Every row gives one point. Two turns around zero, p and q, are shown by what they do to some points. Where does a point land after both, in the order given? Backwards means that the second turn is done in reverse. Each puzzle has new turns, and all numbers are rounded.

Turn p:
[ 0.49 -0.10 -0.12] -> [-0.10 -0.47 -0.19]
[-0.25 -0.10 -0.16] -> [-0.18  0.16  0.20]
[-0.11  0.00 -0.17] -> [-0.18  0.09  0.04]
[-0.18 -0.22  0.15] -> [0.12 0.04 0.30]
[0.05 0.42 0.31] -> [ 0.35  0.19 -0.35]
Turn q:
[ 0.03 -0.11 -0.19] -> [-0.11  0.09 -0.17]
[-0.11  0.15 -0.06] -> [-0.10 -0.16  0.03]
[0.07 0.35 0.14] -> [-0.06 -0.12  0.36]
[-0.35  0.17  0.44] -> [ 0.36 -0.42  0.20]
[ 0.34 -0.34 -0.27] -> [-0.13  0.48 -0.24]
[ 0.01 -0.23 -0.06] -> [ 0.06  0.12 -0.19]
Where do these land?
p, then q: [-0.08  0.50 -0.32] -> [-0.45 -0.38 -0.10]
p, then q: [-0.20  0.14 -0.04] -> [-0.12 -0.15  0.15]
q, then p: [0.23 0.17 0.24] -> [ 0.36 -0.01 -0.09]
q, then p: [ 0.02 -0.18 -0.20] -> [-0.22  0.13 -0.08]
p, then q: [ 0.14 -0.38  0.06] -> [ 0.36  0.17 -0.08]
q, then p: [-0.11 -0.24  0.27] -> [-0.06 -0.31 -0.20]

Turn p:
[-0.42 -0.18 -0.26 -0.36  0.14  0.21] -> [ 0.01 -0.37 -0.32  0.12 -0.17  0.43]
[ 0.31  0.05  0.28  0.15 -0.24 -0.16] -> [-0.14  0.24  0.36 -0.13  0.06 -0.24]
[-0.05 -0.28 -0.04 -0.11  0.16  0.10] -> [-0.18 -0.18 -0.18  0.04  0.12  0.13]
[-0.09  0.10  0.21  0.37 -0.13 -0.18] -> [ 0.16  0.26  0.33  0.14  0.17 -0.03]
[ 0.01  0.07 -0.31 -0.14  0.34 -0.05] -> [ 0.08  0.04 -0.48 -0.01 -0.06  0.01]
[-0.02 -0.26 -0.41 -0.11 -0.01  0.10] -> [-0.18 -0.21 -0.28  0.26 -0.18 -0.02]
[ 0.09  0.06  0.25 -0.11 -0.41 -0.32] -> [-0.20  0.30  0.40 -0.13 -0.22  0.05]
[ 0.08  0.44  0.30  0.22 -0.38  0.09] -> [ 0.31  0.08  0.55 -0.17 -0.09 -0.23]
[ 0.08 -0.01 -0.02  0.08  0.52  0.20] -> [ 0.13 -0.13 -0.37 -0.11  0.36 -0.08]
Turn q:
[ 0.00  0.26  0.13  0.05 -0.04  0.12] -> [-0.09 -0.15  0.00 -0.24 -0.09 -0.07]
[-0.09  0.16  0.32  0.30  0.21  0.39] -> [ 0.20 -0.39  0.07 -0.19 -0.38 -0.23]
[-0.15  0.21  0.04  0.34 -0.15  0.02] -> [ 0.03 -0.08 -0.21 -0.25 -0.26  0.14]
[-0.15 -0.08 -0.13 -0.46  0.06 -0.40] -> [-0.40  0.11  0.08  0.39  0.24  0.19]
[ 0.13 -0.07 -0.01  0.39 -0.09 -0.26] -> [ 0.29 -0.03 -0.21 -0.10  0.08  0.32]
[ 0.14 -0.08  0.00  0.10  0.46  0.13] -> [ 0.25 -0.28 -0.04  0.22  0.06 -0.27]
[-0.03 -0.07  0.33 -0.18 -0.25  0.19] -> [-0.05  0.10  0.42 -0.20 -0.12  0.00]
[ 0.21  0.08 -0.22 -0.32  0.24 -0.08] -> [-0.18 -0.03 -0.06  0.19  0.37 -0.23]
[-0.07 -0.40 -0.45 -0.22 -0.45 -0.11] -> [-0.06  0.75 -0.04  0.17  0.09  0.15]
Where do these land?
q, then p: [ 0.27  0.15  0.31 -0.24 -0.03 -0.04] -> [-0.12 -0.04 -0.08 -0.22  0.25  0.34]
p, then q backwards: [ 0.13  0.21  0.02  0.23  0.09 -0.03] -> [ 0.23 -0.13 -0.12  0.00 -0.01  0.19]
q, then p: [-0.25 -0.16 -0.15 -0.08  0.38 -0.06] -> [ 0.08  0.11  0.16  0.40  0.18 -0.18]
q, then p: [ 0.18 -0.25  0.00  0.10  0.04 -0.28] -> [ 0.06 -0.14 -0.15 -0.10  0.24 -0.27]
q, then p: [ 0.32  0.43 -0.21 -0.12 -0.16 -0.11] -> [ 0.09  0.00 -0.50 -0.03 -0.10  0.34]
p, then q backwards: [-0.09  0.10 -0.01 -0.06 -0.12 -0.08] -> [-0.12 -0.11  0.07  0.06 -0.09  0.04]
p, then q backwards: [-0.19 -0.23  0.05  0.07 -0.05  0.90] -> [ 0.21  0.25  0.53  0.11  0.69 -0.18]
q, then p: [-0.39 -0.27 -0.02  0.11 -0.14 -0.29] -> [ 0.27 -0.34  0.26  0.08 -0.04 -0.27]
